Each point is reached from the start by the listed moves, each made 0, 1 or 2 times, or once backwards (-1), plus a little noise. Say if it took an odd or an even number of moves. Then give how often each move was made.

Moves:
(1): [-59 -47   3   9  30]
(2): [26  6 52  7  6]
(3): [ 14 -34   6 -27 -23]
Start: [ -8 -18   3 -19  17]
Points:
[ 80  39  51 -19 -10] -> even (-1, 1, 0)
[ 64  -4   8 -54 -39] -> even (-1, 0, 1)
[-12 -51 113  10  60] -> odd (1, 2, 0)

Moves:
(1): [-18 -13  -3  -6  -3  -9 -12  28 -18  22   6 -11]
(2): [  4  -1  -6   6  -7   3   1 -17  -8 -20  12 -12]
(3): [ 30  28  -6   2  -5   8  24  -1 -10 -28 -16 -15]
(4): [  3  -4  -7  -8   4 -13   7 -12   0   6  -2  -1]
(5): [  9 -10   4  -2  -3   1  20  -3  14   0 -13  -8]
(6): [-10   9   8  -4  -3   4 -26   5   7  25   9  11]
(7): [  0  -5 -11  -9  11  -1  -3  12   6   7   2  -7]
(8): [-14   6  23 -15  14  35  -7  20  11   9  -6   1]
(9): [ 14   5  -5  14   1  13  -2  -2  -9 -17 -17 -11]
Start: [  3  -6  -6   5  -1 -14  19 -14 -15   5  16  13]
Points:
[ 36 -21  -7 -30  10  -8 101  -2 -11  -4 -40 -40] -> even (1, 0, 1, 2, 2, -1, 0, 1, 0)
[  0  55  19   4 -37  45 -17  35 -67   1  30 -35] -> odd (2, 2, 2, -1, 0, 2, -1, 1, 0)
[ 121   30  -72   44   -4    0  101  -11  -46 -112  -61  -72] -> even (0, 0, 2, -1, 1, -1, 2, -1, 2)
[ 34  31 -25 -13   7 -12   1 -19 -16  28  -1   1] -> odd (0, 0, 1, 2, 0, 2, 1, 0, 1)
[ 34  69   2  12  31 117 -19   1 -14 -68  -3 -30] -> odd (-1, 2, 1, -1, -1, 1, 2, 2, 2)

Moves:
(1): [  6  -9  -1   4  -1  -3   3   1 -10   2   1  -8   3  -9  -2   0   0  -3
   1   1   9]
(2): [-12  12   3   4   2   5   9   0   2  -2  -7  -8   2  -4  -2  -9 -10   2
   9   2  -1]
(3): [ 4 -6 11 -3 -6 -4  4 -3 -3  2  5 -1  4 -6 -3  5  0  4 -6  8  1]
(4): [-2  3  7 -7 -1  4  0 -1  2 -7 -1 -4 -1  4 -1  1 -1  4  2 -7  0]
(5): [  5   1   0   7  -2  -6   2 -16  -9   0   0   0   2   6   1  -2 -11  -4
   0  -5  -3]
(6): [ -7  -4   1  -8   1  -1   7   1   0  -2   3  -3  -3 -10  -3  -2  12  -2
   6 -10  -8]
(7): [  4   5  -1  -7   5  -9  -9  -5 -12  -3  -7   7   0   0  -7  -1   7   1
   6  -4   1]
(8): [ 21   4 -18  -5   4   3   7   1  15  -6  13 -10   3  -4  -6   6   9   0
  -9  -3   2]
(9): [ -4   7  -8  -1   1   9  -7  -7  -1 -12   5  -8   2  -1  -2   6   3   5
   1   9  -4]
(10): [  7   4   9   6  11   5   7  -3  -8 -11   5  -3  -1   0  -1   3  15  -9
 -10   5   0]
(11): [ 10   3  -6  10   0   6   9   1 -13  -1  -4   7  -8  -6 -10   4 -11  -3
   1  -2   6]
(12): [ -9  -3   2   4  15   1  -5  -6  12   3 -12  -5  -6  -4  -3   3   2  14
  -8  -5   1]
(13): [ 3  8 -9  0  6  1 11  1 -4  0  4 -4 -5 -2 18 -3 -1 -3 10 12  6]
(14): [  9  16   3  -4  -8   1 -10  -3  -7  -9   7  12   4 -17   9  -7 -12  -7
  -1 -11   4]
(15): [  4   3   2  -2   5  -5 -10   2  -7  11  10  -4  -2  -1  -4  -4  -2   1
   8  -1   8]
(16): [ -6  10  -2   2 -14  -2   6  10   7   3  -2  -3 -10  -3  -4  -6   0   1
   4   5  -1]
(17): [ 1 -2  1 -9  3  7  2  4 -6  3  4 -3 -6  0  0  1  1 -2 -9  4 -2]
(18): [ 7  3  6 -5  1  8  6 -8 -1 16 -4  5  7  1  2  8 17  0 -3 -3 12]
Start: [-2  6 -2  4 -5 12 17  3  3 -5  2 14 -9 -3  0 12  3  4  0  3  1]
Points:
[ 49  62   2 -32  10  47   8 -27  11 -21  15  -8  12 -44 -51  48  70  31
 -52  20  31] -> odd (0, 1, 2, 0, -1, -1, 2, 2, 2, 1, 0, 1, -1, 1, 0, 1, 1, 2)
[ -9  30 -33   5 -55  36  50   6   1 -58   2 -31 -39 -40 -65  13 -43  21
   4  -4 -24] -> odd (1, 1, 1, 2, 1, 1, 0, 1, 2, -1, 2, 0, -1, 0, -1, 2, 1, -1)
[  4  26  -4  45 -40  31  76  25 -19 -43  15  23 -52 -15 -35   7 -10 -43
 -29  15 -38] -> even (-1, 0, 0, -1, 1, 1, -1, 0, 0, 2, 2, -1, -1, 0, -1, 2, 1, -1)
[ 65  12   6 -49   2 -25 -19 -26   5  22  31  42  28 -37 -42  23  30  18
   2 -54  23] -> odd (-1, 0, 2, 0, 0, 1, 2, 2, -1, -1, 0, 0, -1, 1, 2, -1, -1, 1)
[-28  71 -15 -10  60  -6  -3  17 -21 -21   9  -9 -29 -46  21 -41  16   3
  58  12   9] -> odd (0, 2, -1, -1, -1, 1, 2, 0, 0, 1, -1, 1, 2, 1, 2, 0, 0, -1)
[ 43  35 -11 -46  13 -15   2  12  48  23  42  15  -9 -40   3  13  69  21
   2 -21  31] -> even (-1, -1, 1, 0, -1, 1, 1, 2, -1, 0, -1, 1, 1, 1, 2, 1, -1, 1)
[  2  73  61  -4 -40  42  36 -16 -47 -11  29   3   0 -30  -6  16  34  -8
   7  43  23] -> even (0, 1, 2, 1, 0, 0, 0, -1, 2, 2, 0, -1, 0, 1, 1, 2, 0, 2)
[ 11  20 -34   2 -10  36 121  31   4  18 -11   4 -21 -28   1  14   3  -3
  36  29  25] -> even (0, 2, 1, 0, -1, 1, 0, 1, -1, -1, 2, -1, 2, -1, -1, 0, 0, 1)
